Rows are points. The ring and each string are closed loops that go straight from each point to the next, and from the last back to the first. Before rounding, they use only three directions, however many columns there are. How many times does the string pass through the ring? Passing back the other way cancels.

Ring, 7 rows:
[[ 17  15  49  12]
 [  8  50  23  42]
 [-17  63 -34  58]
 [-31  34 -61  42]
 [-35   5 -49   7]
 [-24 -14  -8 -24]
 [  5  -7  38 -13]]
String (25 x 4):
[[-29 -13 -61  15]
 [-48 -14 -50 -26]
 [-39  15 -20 -20]
 [-18  10  -9   2]
 [  1 -19   8   1]
 [-11 -33  28 -45]
 [-19  -9  27 -44]
 [-21  18   5 -11]
 [ 10   8  20  22]
 [ 52  -8  84  25]
 [ 22  18  70   4]
 [  5  34  45   6]
 [ 44  43  69  57]
 [ 39  43  41  74]
 [  1  37   5  38]
 [-25  58  -7  18]
 [-12  88 -18  67]
 [  4  72 -27  95]
 [ -9  43 -23  51]
 [-10  29 -15  33]
 [-11  44 -52  74]
 [-24  44 -85  82]
 [-54  39 -65   8]
 [-27  25 -27  12]
 [-12   6 -41  40]]
Times through: 2

Ring, 7 rows:
[[ -7 -26 -15 -35  11   2]
 [ 22 -29   4   3 -15 -15]
 [ 56 -33   9  54 -34 -45]
 [ 35 -18  12  59 -27 -38]
 [ -4   0  14  37 -13 -15]
 [-40   4  -4 -14  17  10]
 [-38 -13 -29 -53  35  13]]
String (28 x 6):
[[ 23 -21 -11  31  -5 -33]
 [  5  -1   7  53 -11 -28]
 [ -2  -8 -10  22   5 -20]
 [-40  16   6  18   8   2]
 [-57  25  25   8   2  20]
 [-39  11  20   3  -2  14]
 [-28   0   7  -5   3   7]
 [-64  19  20 -20   8  31]
 [-32   3  16  -5  -2  12]
 [-10 -24 -33 -33  26  -6]
 [-19 -37 -70 -81  59  -1]
 [-33 -30 -56 -88  55  14]
 [-43  -5   2 -45  14  26]
 [-24  -6  12 -15  -3  12]
 [  3 -23 -11 -12   4  -9]
 [ 26 -47 -42 -31  18 -23]
 [ 37 -52 -36 -28   9 -26]
 [ 22 -33 -18  -2   1 -23]
 [  6 -17   5  10 -10 -12]
 [ 50 -44 -15  17 -13 -39]
 [ 92 -62 -17  42 -29 -65]
 [ 57 -30  26  63 -48 -41]
 [ 86 -48   1  69 -40 -65]
 [ 95 -56 -20  65 -28 -76]
 [ 87 -46  -7  77 -35 -72]
 [ 45 -13  35  86 -49 -42]
 [ -2   2  37  44 -31  -8]
 [ 16 -16   4  30 -13 -24]]
Times through: 3
